Rows are points. Each copy is the shape, with its points in the same order, stretched, turned, moved and blurred by noise. Some copies are also mirrored. Which?
In the rows, 128 means zero.

Shape, 8 rows:
[[127 133 133]
 [153 182 147]
 [146 112 154]
 [105 132 120]
 [ 79 196 110]
 [117 133 116]
 [115 116 156]
 [105 121 186]]
Copy 1, 8 rows:
[[128 136 135]
 [131 186 147]
 [107 127 155]
 [146 123 124]
 [197 162 108]
 [136 128 121]
 [134 110 158]
 [145 107 180]]
Copy 1 is: mirrored
Copy 2 (8 x 3):
[[119 122 131]
 [ 90 155  88]
 [139 104 116]
 [111 122 156]
 [ 49 157 160]
 [121 131 146]
 [115  91 136]
 [ 93  70 131]]
Copy 2 is: mirrored

Shape:
[[158 139  84  96]
 [155 129 147 143]
 [134 129 137 152]
 [134 148 173 174]
 [ 68 101 136 148]
 [118 155 140 131]
 [101 153 107 157]]
Copy 1 (7 x 4):
[[155 142 108  89]
 [171 105 137 153]
 [150 117 129 161]
 [174 111 163 191]
 [ 72 132 128 177]
 [146 143 159 150]
 [133 160 124 172]]
Copy 1 is: only turned
Copy 2, 7 rows:
[[125 132  77  78]
 [145 133 151 118]
 [130 121 137 139]
 [129 122 188 144]
 [118 155 107 203]
 [100 138 134 122]
 [ 96  97 117 146]]
Copy 2 is: mirrored

Shape:
[[ 64 122 144 114 117 149]
 [142 130 147 119 122 151]
 [ 94 143 162 100 108 123]
 [163 111 140  96 134 152]
 [144  90 139 159  96 113]
 [189 132 177 135 163  90]
 [159 105 131  69 128 131]
 [137 119 137 142 114 117]
 [106 103  90 143 110 119]
 [148 139 142 124 108 146]
 [124 154 127 142 153  96]]
Copy 1, 11 rows:
[[151  85 146 112 159 180]
 [131 122 163  88 113 122]
 [167 105 154  94 175 137]
 [104 114 156  82 103  96]
 [165 126 165 166  90  98]
 [119 188 181 106 142  43]
 [108  89 134  81 123  73]
 [162 137 151 130 113 106]
 [158 108  99 158 106 135]
 [150 128 157  88  97 122]
 [153 166 120 115 154 110]]
Copy 1 is: mirrored
Copy 2 (11 x 6):
[[ 85 116  95 157 188 128]
 [150 123 114 124 149 141]
 [126 113 122 134 188 105]
 [152 110 108  95 152 143]
 [116  88 119 145  94 117]
 [161 102 210  86 115 141]
 [144  98  98  74 164 120]
 [121 117 130 133 123 124]
 [ 67 129  90 138 120 119]
 [157 134 111 131 143 130]
 [103 150 173 116 139 134]]
Copy 2 is: mirrored
Copy 3 (11 x 6):
[[106 135 136  80  73 141]
 [156 115 152 110 137 119]
 [148 129 115  91  86 102]
 [175 106 129  97 166 141]
 [116  74 125 160 119 123]
 [153 102 108 138 207  51]
 [189 108  95  99 157 150]
 [132 107 130 144 128 115]
 [109 127 119 163 102 172]
 [168 116 157 125 127 115]
 [125 160 118 153 147  92]]
Copy 3 is: only turned
Copy 4 (11 x 6):
[[ 87 176 152 154 143 171]
 [147 117 115 130 152 149]
 [138 163 155 132 124 191]
 [142 105  90 101 143 152]
 [128  73 145 161 115 140]
 [203  85 147  65 138 124]
 [139 116  82  90 106 164]
 [144 108 136 144 127 139]
 [ 99 137 118 176 108 124]
 [162 119 112 143 147 155]
 [166 159 144 121 127 114]]
Copy 4 is: only turned
